Rows are points. Any point is a mix of the corners, with weights that add up to 1. It lies inside the corners' shape when no weight is negative. Say inside or outside, and name the corners with a negative weight.

Corners:
(1): [-17 -27 -15]
(2): [-20   1 -14]
(3): [-17  -7  16]
(4): [60 -1 29]
Points:
[34 -6 10] -> outside (3)
[-15 -20 -12] -> inside
[-13 -10   0] -> inside
[-14  -7  15] -> inside
[ -5 -13  13] -> outside (2)
[-10  -8  -7] -> inside
[ -4 -20   8] -> outside (2)
[-14 -18  -3] -> inside

Corners:
(1): [  4 -27  33  13  -9  13]
(2): [ 24  54   3 -12 -37 -46]
(3): [ 19  12  36 -17  11  15]
(4): [ 23 -37  10   7  13 -32]
(5): [ 27  39  -8  -2 -18  46]
(6): [  3  60 -14 -52 -24  25]
(7): [ 42 -47  26   5 -17   8]
Points:
[ 24  18   4  -5 -15 -10] -> inside
[ 24 -47  42  12   7 -21] -> outside (5, 6)
[ 22  10   6  -8 -24   3] -> outside (3)
[ 32  11   6 -12 -19  -7] -> outside (1)
[ 22  -6  14  -3   0 -16] -> inside
[ 34  20  16   1 -15 -36] -> outside (1, 6)

Corners:
(1): [-23   7 -13  35  15  -8  -6 -39 -27   7  -6]
(2): [-28  -2 -10  60   9   0 -39  -1 -28   7 -26]
(3): [-20  -7   1   9   5  14  20  -2  27 -13   4]
(4): [-23  22 -11 -37  22 -16  -3   2  -3   8  26]
(5): [ -6 -16  34  -4 -18  23  -1 -15   1 -49   5]
(6): [12 -7  4 -6 15  1 -6 15 10 10 35]
(7): [ -1   1 -35  12  29 -48 -27  18  12  19   4]
(8): [ 21  14  31  -2 -18   5 -24  26   7  -4  22]
(9): [12 13 -1 -3 17 -5 -7  4 10 -1  2]
(10): [-29 -15  -4   1  21 -17   1 -15   1   3 -14]
(11): [  3 -13   8  -1  -8  27 -29 -13  19  10  10]
(12): [ -4 -30   2  -6 -17  26  42   8   0 -31 -20]
Points:
[ 6 -2 16 -5 -6 10 -8 13  2 -8  8] -> outside (1, 3, 7)
[-14  -3   3  -2   6   5  13   0   0 -11   3] -> outside (7, 11)
[-7  1  5  1  3  5 -2  2 10 -4  9] -> inside
[-4 -4  3 -6  4 -6 -1  2 10 -4 12] -> outside (2, 9)
[ -6  -6   0  15   6   3 -13  -3   1  -1  -4] -> outside (4)
[-15  -1  -7  27  11  -4 -23   1 -10   5  -6] -> inside
[ -6  -3  -6  -7  17  -8 -11  -9  14   1  16] -> outside (2, 8, 12)

Corners:
(1): [-17 -11   4  18 -11  12 -19 -39  29  19 -14   5  -7   3]
(2): [  5 -45 -13  18 -37   4   7 -21  46  20 -25 -12  -5  -5]
(3): [  9 -20  -1  -2 -13  10 -31   4  33   7   6   7 -47 -40]
(4): [  4 -27 -29  -9   0  -1 -33   0  36   6  34  17 -17 -27]
(5): [ -4 -17 -23  21 -25  -4 -22  -5   2   7  -8   2 -10   0]
(6): [ 12  -9   5 -19  17  -6 -35  18  -5  16  32 -15  14 -33]
(7): [ 12 -12   7 -14  42 -33  17  -2 -46  -9  20 -18  17 -17]
(8): [-29 -10 -18  19 -15   4  12   0   0  21  16   4  -1 -11]
(9): [  3 -20   5  12  34   4  -4  10 -21   5  10  16  25 -36]
(10): [ 26   0 -14  44  -8  21  17 -34 -15  26   1  -1   1   2]
(11): [ 18  15 -11 -16  20  49  26  -7 -60 -19  28 -21  10  -1]
(12): [ 22  14 -21   2 -16  17  35 -33 -29  25 -33  -5  13   3]
(13): [ 44  35   6 -11 -14  28  39  -9 -30 -14   6  -4  22   8]
(14): [ 18  27 -18  -7  42  14  28  16 -32 -18  12 -27  20 -20]
(15): [ 10 -12 -10   1  -4  13 -14  18  33  20   1   4 -25  11]
Points:
[  8  -8  -4   3  11  -5   5  -8 -16   4   8  -7   4 -11] -> inside
[ 8  0 -9 -4 -2  7  2 -4 -2  1  5 -8 -2 -8] -> outside (9, 10)
[ -2 -24 -14  -2   5  -1 -16   2  14   9  10   0  -7 -20] -> outside (10, 13)
